Each row is a point. A path goes straight from each point to the next, and from the last back to the first. The post is the endless flat space through its rows: a point in 2 columns, a line in 3, a plane in 4, and so on, so that a path can go around it. How many times does the path go around the post? Going back the other way cancels.

Post, one row:
[[0.02 0.21]]
Path, 26 rows:
[[ 0.48 -0.40]
 [ 0.25  0.35]
 [-0.03  0.67]
 [ 0.45  0.42]
 [ 0.19  0.05]
 [-0.36 -0.39]
 [ 0.38 -0.17]
 [ 0.33  0.46]
 [-0.21  0.74]
 [-0.03  0.56]
 [-0.50  0.29]
 [-0.21 -0.39]
 [ 0.26 -0.11]
 [ 0.21  0.35]
 [ 0.52  0.13]
 [ 0.24  0.06]
 [ 0.53  0.60]
 [-0.38  0.73]
 [-0.76  0.08]
 [-0.02 -0.25]
 [-0.40 -0.33]
 [ 0.54 -0.23]
 [ 0.61  0.46]
 [-0.20  0.73]
 [-0.41  0.22]
 [-0.06 -0.31]]
Times around: 3

Post:
[[-0.03  0.46  0.11]
 [-0.23 -0.28 -0.36]]
Path (30 x 3):
[[-0.03 -0.18 -0.52]
 [ 0.04 -0.17 -0.23]
 [-0.01 -0.75 -0.08]
 [-0.34  0.55  0.33]
 [-0.91 -0.81 -0.94]
 [-0.21  0.64 -0.10]
 [-0.37  0.19 -0.08]
 [-0.32 -0.54 -0.14]
 [-0.29 -0.41 -0.18]
 [-0.12  0.80  0.28]
 [-0.20  0.43 -0.16]
 [ 0.26  0.87  0.23]
 [ 0.25  0.61  0.23]
 [ 0.14 -0.04  0.25]
 [-0.23  0.49  0.48]
 [-0.55  0.03  0.11]
 [-0.47 -0.04 -0.29]
 [-0.31  0.57 -0.25]
 [ 0.34  0.73 -0.01]
 [-0.01 -0.19 -0.15]
 [-0.21 -0.88 -0.19]
 [-0.20  0.28  0.10]
 [-0.12  0.07  0.35]
 [-0.12  0.26  0.14]
 [-0.56  0.11 -0.15]
 [-0.59 -0.70 -0.89]
 [ 0.17  0.75 -0.20]
 [ 0.39  0.17  0.20]
 [ 0.03 -0.11 -0.21]
 [ 0.31  0.01 -0.43]]
Times around: 3

Post, 3 rows:
[[ 0.50  0.42 -0.04  0.36]
 [-0.45  0.07 -0.23 -0.31]
 [ 0.35  0.06 -0.23  0.05]]
Path:
[[-0.21 -0.24 -0.45  0.09]
 [-0.31 -0.09  0.00  0.01]
 [-0.08 -0.14  0.05  0.11]
 [ 0.57  0.17  0.11  0.12]
 [ 0.75 -0.10 -0.44 -0.16]
 [-0.15 -0.16 -0.64 -0.32]
 [-0.21  1.12  0.33  0.91]
 [-0.03 -0.21  0.23  0.03]
 [ 0.03 -0.37 -0.40 -0.84]
 [ 0.24  0.22 -0.33 -0.06]
 [ 0.84 -0.18 -0.85  0.32]
 [ 0.72 -0.26 -0.16  0.43]
 [ 0.51 -0.37  0.09  0.54]
 [ 0.19 -0.31  0.23 -0.22]
 [-0.20  0.52  0.03 -0.66]
 [ 0.52  0.90 -0.27  0.39]
 [-0.12 -0.11 -0.71 -0.21]
 [ 0.25 -0.09 -0.14  0.51]
 [-0.17  0.05  0.43 -0.01]
 [ 0.76  0.13 -0.08 -0.11]
 [-0.15  0.83 -0.53  0.08]
 [ 0.28  0.11 -0.28  0.25]
 [ 0.45 -0.45  0.08  0.40]
 [ 0.02  0.23  0.17 -0.05]
 [ 0.25  0.76 -0.09 -0.28]
 [ 0.29  0.99 -0.08  0.55]]
Times around: 5

Post, 5 rows:
[[ 0.00  0.35 -0.09 -0.18 -0.19 -0.53]
 [ 0.39 -0.23  0.15 -0.30  0.43  0.51]
 [ 0.00  0.22  0.01  0.17 -0.12 -0.45]
 [ 0.02 -0.80  0.31  0.51 -0.02 -0.90]
 [ 0.14 -0.21 -0.19 -0.37  0.46  0.49]]
Path, 23 rows:
[[ 0.02 -0.03 -0.34 -0.41 -0.15 -0.42]
 [ 0.29  0.14  0.57 -0.50  0.04  0.22]
 [ 0.30  1.14  0.78 -0.08 -0.05 -0.22]
 [-0.18 -1.24 -0.45  0.16  0.50 -0.39]
 [ 0.35 -0.52 -0.07  0.08  0.25  0.06]
 [-0.31 -0.12 -0.42 -0.15 -0.05 -0.27]
 [-0.42  0.42  0.40  0.15 -0.22 -0.69]
 [ 0.22 -0.40 -0.11 -0.34  0.36 -0.39]
 [ 0.37 -0.18 -0.20  0.01  0.36  0.45]
 [-0.28 -0.08 -0.55 -0.62 -0.38 -0.72]
 [-0.25  0.08 -0.02 -0.36 -0.08 -0.28]
 [-0.21 -0.12  0.08  0.13  0.27 -0.58]
 [ 0.09  0.36 -0.11 -0.05  0.07 -0.35]
 [ 0.06  1.19 -0.81 -0.79 -0.09  0.20]
 [-0.14 -0.04 -0.36 -0.53 -0.18 -0.62]
 [-0.62  0.41  0.10  0.27 -0.32 -0.42]
 [-0.16  0.29  0.58 -0.19 -0.14 -1.03]
 [-0.19 -0.04 -0.29  0.21 -0.03 -0.82]
 [ 0.68  0.39  0.40 -0.28 -0.31 -0.32]
 [-0.14  0.05  0.00 -0.10 -0.25 -0.51]
 [-0.59  0.02 -0.38  0.06 -0.17 -0.91]
 [ 0.04  0.41  0.00  0.06  0.11 -0.70]
 [ 0.24 -0.51 -0.29  0.09  0.29 -0.25]]
Times around: 5
